Each row is a point. Each copy is the shape, with its points in the same order, turned, moved and blurred by noise. Is it also mirrored, or only turned?

Shape (5 x 2):
[[0.22, -0.32],
[-0.15, -0.04],
[-0.61, 0.37],
[0.15, -0.43],
[0.24, -0.09]]
Copy 1, 5 rows:
[[0.17, -0.40],
[-0.13, -0.08],
[-0.54, 0.38],
[0.09, -0.54],
[0.23, -0.19]]
Copy 1 is: only turned
Copy 2 (5 x 2):
[[0.41, -0.18],
[-0.07, -0.06],
[-0.71, 0.06],
[0.34, -0.24],
[0.35, 0.04]]
Copy 2 is: only turned
Copy 3, 5 rows:
[[0.45, -0.09],
[0.02, -0.11],
[-0.64, -0.20],
[0.50, -0.15],
[0.24, 0.12]]
Copy 3 is: only turned
Copy 4, 5 rows:
[[0.12, -0.35],
[0.01, 0.06],
[-0.06, 0.71],
[0.03, -0.40],
[0.28, -0.24]]
Copy 4 is: only turned

Shape:
[[-0.46, 0.11, 0.50],
[0.16, 0.38, -0.28],
[0.04, 0.04, -0.35],
[-0.47, 0.19, 0.77],
[0.15, 0.03, -0.30],
[-0.07, 0.00, 0.20],
[0.36, 0.14, -0.11],
[0.10, 0.24, -0.35]]
Copy 1:
[[-0.05, 0.46, 0.52],
[0.16, 0.11, -0.42],
[-0.18, 0.05, -0.34],
[0.12, 0.44, 0.75],
[-0.10, -0.07, -0.31],
[-0.12, 0.05, 0.16],
[0.13, -0.21, -0.23],
[-0.02, 0.08, -0.45]]
Copy 1 is: only turned
Copy 2:
[[0.34, -0.66, 0.50],
[0.44, 0.26, -0.07],
[0.28, 0.02, -0.25],
[0.35, -0.68, 0.76],
[0.21, 0.06, -0.21],
[0.16, -0.32, 0.19],
[0.11, 0.31, 0.03],
[0.39, 0.18, -0.13]]
Copy 2 is: mirrored
Copy 3, 8 rows:
[[-0.63, 0.34, -0.08],
[0.27, -0.03, 0.39],
[0.18, -0.19, 0.00],
[-0.79, 0.59, -0.06],
[0.27, -0.11, 0.03],
[-0.13, 0.25, -0.13],
[0.39, 0.18, 0.11],
[0.24, -0.15, 0.24]]
Copy 3 is: mirrored

Shape:
[[-0.43, -0.08, 0.29, 0.42],
[-0.13, -0.06, 0.16, 0.46],
[0.21, 0.24, -0.16, -0.29],
[0.56, 0.31, -0.07, -0.05],
[-0.28, -0.18, 0.32, 0.62],
[0.39, -0.03, -0.26, -0.14],
[0.13, -0.52, 0.61, 0.08],
[0.31, 0.36, 0.04, -0.15]]
Copy 1, 8 rows:
[[-0.36, 0.05, 0.25, 0.52],
[-0.14, -0.15, -0.04, 0.43],
[0.21, 0.21, -0.32, -0.27],
[0.52, -0.04, -0.40, -0.10],
[-0.29, -0.22, 0.18, 0.60],
[0.18, -0.16, -0.32, -0.29],
[0.15, -0.38, 0.57, 0.16],
[0.42, 0.14, -0.28, -0.11]]
Copy 1 is: only turned
Copy 2, 8 rows:
[[-0.41, -0.32, 0.61, 0.00],
[-0.15, -0.29, 0.52, -0.07],
[-0.14, 0.35, -0.17, -0.05],
[0.26, 0.32, -0.02, -0.15],
[-0.22, -0.52, 0.75, 0.01],
[0.18, 0.10, -0.26, 0.15],
[0.09, -0.16, 0.59, 0.70],
[0.06, 0.47, 0.06, -0.08]]
Copy 2 is: mirrored

Shape:
[[0.01, -0.07, -0.16, -0.38, 0.45, -0.40],
[-0.25, 0.14, 0.04, -0.25, -0.28, 0.36],
[0.59, -0.07, -0.17, 0.00, 0.03, -0.38],
[-0.04, 0.52, 0.55, 0.01, -0.19, -0.12],
[0.37, -0.18, 0.01, -0.46, -0.07, -0.40],
[0.40, 0.02, 0.37, 0.29, 0.12, 0.21],
[0.04, 0.00, 0.47, -0.37, -0.13, 0.04],
[0.09, 0.03, -0.28, -0.36, 0.47, -0.02],
[0.32, 0.53, 0.57, 0.03, 0.00, 0.46],
[0.24, 0.54, 0.35, -0.51, -0.12, 0.29],
[0.42, -0.17, 0.09, 0.03, 0.36, -0.25]]
Copy 1 (11 x 6):
[[-0.32, 0.23, -0.13, -0.37, 0.29, -0.36],
[0.11, 0.16, 0.20, 0.41, 0.29, 0.39],
[0.37, -0.16, -0.18, -0.19, -0.08, -0.53],
[0.12, 0.30, 0.78, 0.15, -0.06, -0.12],
[0.11, -0.15, -0.04, -0.06, 0.50, -0.50],
[0.51, 0.19, 0.21, -0.33, -0.15, 0.12],
[0.20, 0.15, 0.55, -0.04, 0.39, 0.08],
[-0.13, 0.42, -0.31, -0.20, 0.25, -0.24],
[0.60, 0.65, 0.57, 0.08, -0.10, 0.14],
[0.36, 0.61, 0.46, 0.35, 0.34, -0.04],
[0.20, 0.03, 0.02, -0.47, 0.00, -0.22]]
Copy 1 is: mirrored
Copy 2:
[[-0.17, -0.19, 0.36, -0.50, 0.12, -0.09],
[-0.19, 0.22, -0.38, 0.05, -0.33, 0.20],
[0.39, -0.43, 0.16, -0.09, 0.07, -0.33],
[0.07, 0.26, 0.28, 0.26, -0.73, -0.08],
[0.11, -0.58, 0.12, -0.27, -0.23, -0.05],
[0.25, -0.04, 0.20, 0.56, -0.02, 0.07],
[-0.11, -0.15, 0.12, 0.13, -0.50, 0.31],
[-0.01, 0.03, 0.14, -0.41, 0.27, 0.12],
[0.41, 0.39, 0.18, 0.50, -0.41, 0.37],
[0.37, 0.24, 0.03, -0.05, -0.59, 0.43],
[0.14, -0.31, 0.41, 0.07, 0.17, -0.10]]
Copy 2 is: only turned
Copy 3, 11 rows:
[[0.02, -0.04, -0.30, -0.35, 0.20, -0.26],
[0.32, -0.08, 0.46, 0.24, -0.25, 0.02],
[0.13, -0.06, -0.64, -0.05, -0.05, 0.35],
[-0.17, 0.34, 0.32, -0.02, -0.20, 0.52],
[0.20, -0.17, -0.40, -0.38, -0.23, 0.16],
[-0.20, -0.32, 0.00, 0.29, 0.11, 0.58],
[-0.01, -0.21, 0.29, -0.24, -0.29, 0.32],
[0.24, -0.17, -0.17, -0.17, 0.33, -0.18],
[0.08, -0.12, 0.47, 0.11, 0.20, 0.86],
[0.46, 0.00, 0.48, -0.28, -0.01, 0.56],
[-0.13, -0.30, -0.44, -0.10, 0.19, 0.26]]
Copy 3 is: mirrored
Copy 4 (11 x 6):
[[0.29, 0.21, -0.23, -0.04, 0.04, -0.87],
[-0.15, 0.22, 0.42, -0.32, 0.11, -0.12],
[0.57, 0.38, -0.33, -0.06, -0.39, -0.29],
[0.21, 0.17, 0.66, 0.35, -0.23, -0.18],
[0.38, 0.12, -0.08, -0.28, -0.46, -0.60],
[0.70, 0.15, 0.20, 0.08, 0.09, 0.14],
[0.31, -0.08, 0.48, -0.20, -0.14, -0.34],
[0.32, 0.43, -0.12, -0.20, 0.25, -0.66],
[0.61, 0.39, 0.79, 0.05, 0.10, 0.10],
[0.37, 0.48, 0.82, -0.24, -0.11, -0.34],
[0.68, 0.13, -0.23, 0.03, -0.04, -0.37]]
Copy 4 is: only turned
